Each row is a point. Examples show where two turns around zero, p and q, send a point. Where does a point land after both, in the order given? Backwards means that the second turn is done in reverse. Each puzzle has new turns, and all numbers are rounded.
In the rows, zero is written as 128.

Turn p:
[198 132 156] => [201 120 145]
[132 128 101] => [126 116 104]
[125 155 126] => [131 151 114]
[ 57  97 129] => [ 54 125 149]
Turn q:
[141 157 139] => [133 161 129]
[ 81 130 183] => [ 58 140 143]
[104 117  86] => [131  96  91]
[ 81 143 142] => [ 81 135 108]
[204 108  99] => [207 118 154]
[157 113 119] => [157 118 143]
Where do these land?
p, then q: [157  88  82] => [147  65 142]
q, then p: [144 107 147] => [136 134 159]
q, then p: [159 146 133] => [159 147 124]
q, then p: [ 88 176 141] => [ 93 159  85]
p, then q backwards: [102 162 183] => [158 164 180]
p, then q: [119  90  82] => [116  69 120]

Turn p:
[120 146 103 103 128 162] => [103 154 102 106 118 143]
[117  41 161 147 132 111] => [113  48 175 127 141 108]
[127 156 173 111 128  92] => [153 156 176 150 126 143]
[145 119 122 120 118 102] => [146 129 141 119 121 103]
[208 174 150 118 140 130] => [210 150 118 108 115 166]
[103 116 110 155 103 150] => [ 96 108 100 149 114 116]
[ 76 143  76 143 147 150] => [ 74 149  82 139 160 117]
Turn q:
[143 162 133  98  91 125] => [131 138 139  93 107  86]
[131 122 172 104 201  89] => [120 157 159 114 209 156]
[129 112 108 132 130 119] => [138 112 128 147 135 124]
[123 139 114 123 127 225] => [164 147  62 104  80 159]
[106  90  83 127 105 115] => [136  70 111 153 130 110]
[203 139 144 137  71 113] => [147 135 200 121  72 101]
[ 88 148 126 162 151 116] => [ 85 144 104 158 143 133]
[119 135 138 128 183 130] => [127 158 116 133 167 153]
[109 103 133 142  94 120] => [105  89 133 131 110 130]
Where do these land?
q, then p: [107 157  88 135 130 147] => [135 146  97 137 133  85]
q, then p backwards: [ 79 117 167 134 173 147] => [104 145 125 122 176 185]
p, then q: [133 107 126  80 118 142] => [121 112 121  78 131 113]
q, then p: [145 105 113 180 161  99] => [140  87 102 172 150 156]
p, then q: [101 157 123 134  99  53] => [ 72 168 176 157 124 112]
p, then q: [161 116 119 158 104 156] => [160  87 133 147 111 115]
p, then q: [172 136 160  75 110 152] => [152 126 132  64  84 117]

Turn p:
[121 126 135  83 144 155 136 172] => [157 128 173 122 127 154 129 167]
[140 178  97 153 170 146 126  81] => [ 92 126 104 119 192 121  78 125]
[ 95 171  75 112 129 158  92 100] => [105 121 141 116 125 120  38 130]
[154 101  94  79 157 114 149 147] => [161 122 104  94 124 150 133 187]
[126  73 163 114 149 106 159  99] => [139  76 112 101 129 142 183 118]
[100 172 152 182 128  74 116  85] => [107 123 114 130 155  49 128  69]
[125 100 154 173 101 123  82 159] => [109 132 135 193  90 107 156 122]
[116 149  95 173  67 172 133 178] => [ 83 210 160 148  93 141 113 124]
[176  83 187  84 107 104 159 131] => [199 115 108 129 118 168 193 110]
Turn q:
[140 148 194 188  60 135 105 148] => [142 146 181 132  55 161 152  67]
[135 102 158 190 116 135 182 116] => [128 119 108 167 111 179 185 104]
[115 121 143  92 133  81 105  87] => [ 83 122 128 107 141  72 140 113]
[ 65 134 141 117 166 112  66 150] => [ 67 158 151 113 148 125  63 111]
[166 144 136 106 100  83  87 136] => [149 150 162 117 117  65 132 105]
[120 170 110 146 107 151 124 133] => [155 138 125  91 109 156 116 126]
[137 167  47 150 138 137 133 145] => [187 160  81 102 145 143  97 143]
[146  81  90  69 112 162 157  68] => [127  60  81 130 111  87 145 193]
[151 126 143 133 188 172 144  96] => [135  59 116 143 167 153 118 115]
[135 161 115 104 119 102 174 150] => [152 155 140 105 156 127 165 160]
[ 98  55 132 114 170 137 131 181] => [ 83 141 136 202 149 140  94 169]
Where do these land?
p, then q backwards: [ 73  98 189 142 104 172  84 126] => [150  94 224 138 117 153 106 129]
q, then p backwards: [159 189  87 111 122 158 128 171] => [139 164 120  45 136 120 144 154]
p, then q: [157 157 178 153 155 111  79 136] => [137 148  91 165 162 143 139  68]
q, then p: [113  81 102 100  72  83 167  91] => [132 194 135  58  98  95 148 141]
p, then q: [ 99 155 148 144 119 107 172 142] => [114 114 147  97 166 116 168 126]
p, then q backwards: [139 121 128 160 126  85 161  77] => [121 139 112 149 138  89 132  63]
p, then q: [169  72  87 146 119 132 149 163] => [165 160 128 105 111 176 122 183]
p, then q: [172 143 150  67 137 113 125 125] => [187  99 126 165 142 106 115 119]
q, then p: [124  98  91 118 185 135  63 130] => [108  91 103 170 108  68  94 153]
q, then p: [ 75 166 120 140 140 184 153 119] => [128 111 172 136 107 187  94 161]

Turn p:
[134 140  71  58  96 149 110 133 128  82 146] => [101 104 119  64  95 177 103 127  88  90 121]
[161  88  90 156 151  80 157 178 141  82  60] => [184 102 109 104 137  89 170 174 158  76  64]
[163  84  74  84 136  83  82 155  77 142 142] => [160  52 104  67 151 120  93 128  94 160 100]
[ 75 148 166 155  80  82  92 108 112 144 116] => [115 171 129 155 104  61  69 135 116 152 136]
[143  86 118 120 171 139 134  97 179 135 127] => [116  99 139 134 163 155 130 107 189 111 112]
[116 107 185 149 168  95 107 114  98 113 115] => [147 110 151 192 159  84 112 127 111 126 116]
[ 83 166  82 143 136 161 166 140 125  93 146] => [ 78 124 102 119  95 125 184 136 112  93 160]
[141 190 151 120 125 172 154 164 176 183  95] => [106 209 146 120 139 174 176 159 145 167 115]
[166 118 131 150 149 175 136  91 100 162 121] => [149 128 106 161 139 159 155  71 135 159 120]
[ 97 107 173 147  74 163  95 145 154 152 149] => [125 147 133 166  88 153  82 165 155 165 163]
[170 126 119 141 147 135 115 107 176 109 163] => [135 128 111 125 172 165 114 118 156  89 153]
[ 87 176 176 110 103 102 185 103  72 138 156] => [117 162 189 129  97  76 145  89  76 146 176]
Turn q:
[152 131 100 151 178  94 133  78 122 135 170] => [164  97 100 149 195 127 130 109 110 138 163]
[140 156 135 118 155 111 143  89  58  98 165] => [124 116 143 150 171 104 106  83  63 105 146]
[180 107 139 144 120 111 100 118 112 129 172] => [167  93 141 149 120 129 119 134 117 105 180]
[105  92 137 100 143 191 168 148 104 139 108] => [ 64 113 159  82 121 143 166 133 109 138 110]
[ 81 165 171 156 168 150 174 162  68 159 146] => [ 85 161 163 170 132 115 197 100  68 161 121]
[116  97  93 139 109  70 111 100 120 112 156] => [138  86  78 152 129 101  84 136 124 138 149]
[ 64 118 177  86 176 179 138 191 145 115  93] => [ 49 177 188 107 141 120 158 182 140 148  88]
[147 161 101  99  77 126  85 177 174 181  64] => [190 185 118  79  61 159 113 157 155 151  88]
[142 132  93 168 123 137 100 103 121  93 146] => [131 108 104 165 140 170  95 115 130 108 143]
[132 110 139 157 122  94 104  42 130 115 129] => [153  72 126 158 153 108  88  87 167 135 137]
[132 157 120 102  67 139 125 148 198 151 127] => [145 185 101  86  80 132 126 128 179 123 143]
[145 109 132 115  98 134 153 181 185 108  61] => [126 144 116  90  92 128 152 175 176  86  70]
Where do these land?
p, then q: [154  93 115 174 105 152 148 194 102  80  79] => [149 112  85 105  76 154 157 146 111  48  96]
p, then q: [145 101 150  69 147 113 161  90 127 152 106] => [139 107 189 111 146  97 136 102 174 134 108]
p, then q: [ 31 181 145 167 112 145 100 127 178 124 160] => [ 85 197  80 207 105 120 114 141 126 171 160]
q, then p: [120 124 146 188 116 206 111 152 176  82 137] => [ 83 158 119 174  87 161 152 170 167  84 172]
q, then p: [152  97 100  94 178  78 134 138 143 142 115] => [157  85 140  89 167 134 157 154 113 147  94]
q, then p: [119  89 122  98 138 110 131  99  80 116  89] => [141  86 146 147 125 105  96 130 127 153  73]
q, then p: [162 147 127  88 174 125 104 133  86 143 100] => [162 125 153 156 153 146 137 119  74 156  94]
q, then p: [111 152 143 121 139 127 175 135 117 164 147] => [120 141 151 107 129  92 154  87 116 138 143]
p, then q: [136 178 145 162  89 127 130 128 162  76 110] => [126 187 109 163 129 143  98 117 110  74 118]
p, then q: [147 115  75  82 154 100 155 102  92 129 144] => [113  72 145  75 159  87 103 120 123 135 125]
p, then q: [ 96 162 112 166  52 185  93 147 186 148 138] => [108 218  79 129  78 183 108 125 135 151 159]
q, then p: [170  79 139 114 148  64 127 128  84 157 108] => [217  87 150 114 140 111 121 131 125 152  99]
q, then p: [167 107 110 153 157 113 133  85  97 159 140] => [170  76 128 139 144 144 141  83 147 142 129]
p, then q: [ 83 168 163 116  84 146  91 133 164 122 218] => [ 87 180 149 179 103 143  98 138 107 158 215]
